Each row of a before or after table is a point. One or more steps were done to the points. Then noise was added and the rows were shuffled. The steps act on columns, c1 being the first. What was done? A step turns or swaps two columns, mirrors them in a line or flattens them onto one, adds a multiple of one to another, or multiplies or shifts one. Angles are multiples of 10 degrees, from the lower column toward the higher: turns from -170 to 170, lines from 10 to 170 but not 90. Use the fewest steps. Two steps may share a column if one is a turn and the other turns, adds or multiplies; they go together, in the order done. Otherwise the lowest column goes first.
In the rows, 128 means zero.

Before, 13 rows:
108	111
123	180
99	155
99	134
117	173
106	138
130	155
103	110
120	118
139	193
123	162
111	162
90	108
After (13 x 2):
150	165
157	86
160	93
151	102
152	66
166	121
155	138
129	138
158	107
139	156
153	132
137	153
139	102
Steps: turn c1 and c2 by -150 degrees

Before (11 x 6):
169	95	138	116	88	116
107	169	159	151	92	186
138	176	153	148	120	167
118	158	92	88	109	174
109	136	98	92	98	187
124	136	129	119	127	121
153	117	147	126	126	125
85	154	181	125	76	190
164	146	145	111	142	133
116	85	102	102	111	169
103	107	93	115	105	142
After, 11 rows:
85	109	137	160	157	134
95	85	136	165	141	145
98	158	134	182	142	148
65	154	195	115	98	153
144	145	122	132	102	131
133	117	135	122	112	128
118	175	144	101	119	143
104	136	129	136	124	125
87	170	173	101	124	152
149	96	169	142	126	123
88	137	146	178	143	152
Steps: shift c1 by -20; turn c3 and c5 by 70 degrees; turn c4 and c5 by 150 degrees; multiply c6 by 0.4

Before, 14 rows:
94	128	139	95	128	96	144	132	140	145	103	89
128	125	133	95	135	126	152	159	93	102	82	138
248	55	144	103	141	127	83	41	104	144	129	116
118	158	143	99	101	124	114	169	135	158	106	100
106	145	149	119	102	107	143	131	121	130	113	137
133	144	101	129	124	102	157	150	139	137	83	133
117	131	155	107	112	98	112	143	153	143	94	147
124	112	155	123	113	142	168	146	152	165	91	133
105	104	130	149	142	126	117	149	126	167	96	137
108	153	145	103	161	111	149	165	155	147	100	137
117	154	145	97	107	113	149	142	124	171	164	131
127	155	142	114	122	200	109	48	118	167	91	130
144	136	163	151	141	127	141	129	133	133	106	111
126	144	159	111	130	89	140	142	112	178	79	122
After (14 x 12):
111	138	149	95	162	141	159	154	154	106	101	153
120	142	146	89	88	139	146	142	124	85	144	153
129	142	142	109	163	182	77	87	117	90	141	78
96	157	144	84	153	87	139	137	140	112	133	142
248	89	123	96	130	72	59	70	104	111	117	97
149	147	159	158	152	124	136	134	134	125	120	125
121	169	143	90	145	132	140	138	136	97	159	134
127	115	157	121	162	127	160	155	153	90	148	111
132	142	160	106	177	115	142	139	112	78	135	166
122	116	157	101	157	125	125	126	153	112	149	161
110	133	153	118	138	133	138	136	122	126	157	155
131	119	134	84	174	131	157	153	93	154	130	132
106	107	134	155	163	115	132	132	126	88	119	123
128	134	99	128	172	129	156	151	139	119	141	156
Steps: turn c1 and c3 by -10 degrees; turn c2 and c12 by 50 degrees; turn c6 and c12 by -60 degrees; multiply c4 by 1.3; mirror c5 and c11 in the line at 140 degrees; flatten c7 and c8 onto the line at 40 degrees; multiply c10 by -1

Before:
162	108	132	151	125	156	144	170	70	130	122	144	119	84	115	126	159	165	91	169
144	109	108	161	60	131	119	134	121	110	121	148	156	105	183	118	133	123	154	104
92	164	117	110	101	135	109	143	166	113	145	102	191	108	150	127	135	143	150	112
191	130	172	162	153	103	147	149	142	136	142	114	129	114	111	167	147	91	117	209
141	179	121	132	84	173	106	146	96	141	163	118	162	91	81	180	146	149	105	92
122	154	136	129	148	114	85	126	95	122	138	158	94	106	57	112	135	124	143	90
148	141	116	117	129	130	143	148	142	129	169	98	121	153	80	101	127	119	125	99
151	143	122	100	152	122	124	97	143	135	135	144	108	73	87	142	180	136	141	97
After, 8 rows:
100	162	115	109	97	139	111	138	169	112	146	102	66	108	94	106	166	147	150	108
126	181	120	131	85	176	111	141	95	143	165	118	113	92	177	67	164	147	104	92
98	157	135	130	148	116	83	127	97	121	135	154	153	104	195	155	119	121	141	92
131	140	119	117	128	133	140	140	142	129	171	100	127	154	177	153	126	119	128	97
183	133	173	161	154	102	147	143	143	137	144	112	140	114	163	91	147	93	118	211
135	145	118	105	152	125	126	111	145	137	135	147	145	73	169	122	169	134	141	95
154	108	134	151	123	161	143	158	68	130	125	146	133	85	154	135	154	164	94	165
164	110	105	162	65	128	120	133	119	109	121	150	98	103	81	126	145	120	153	102
Steps: mirror c1 and c15 in the line at 10 degrees; multiply c8 by 0.7; add 0.5 times c13 to c17; turn c13 and c16 by -160 degrees
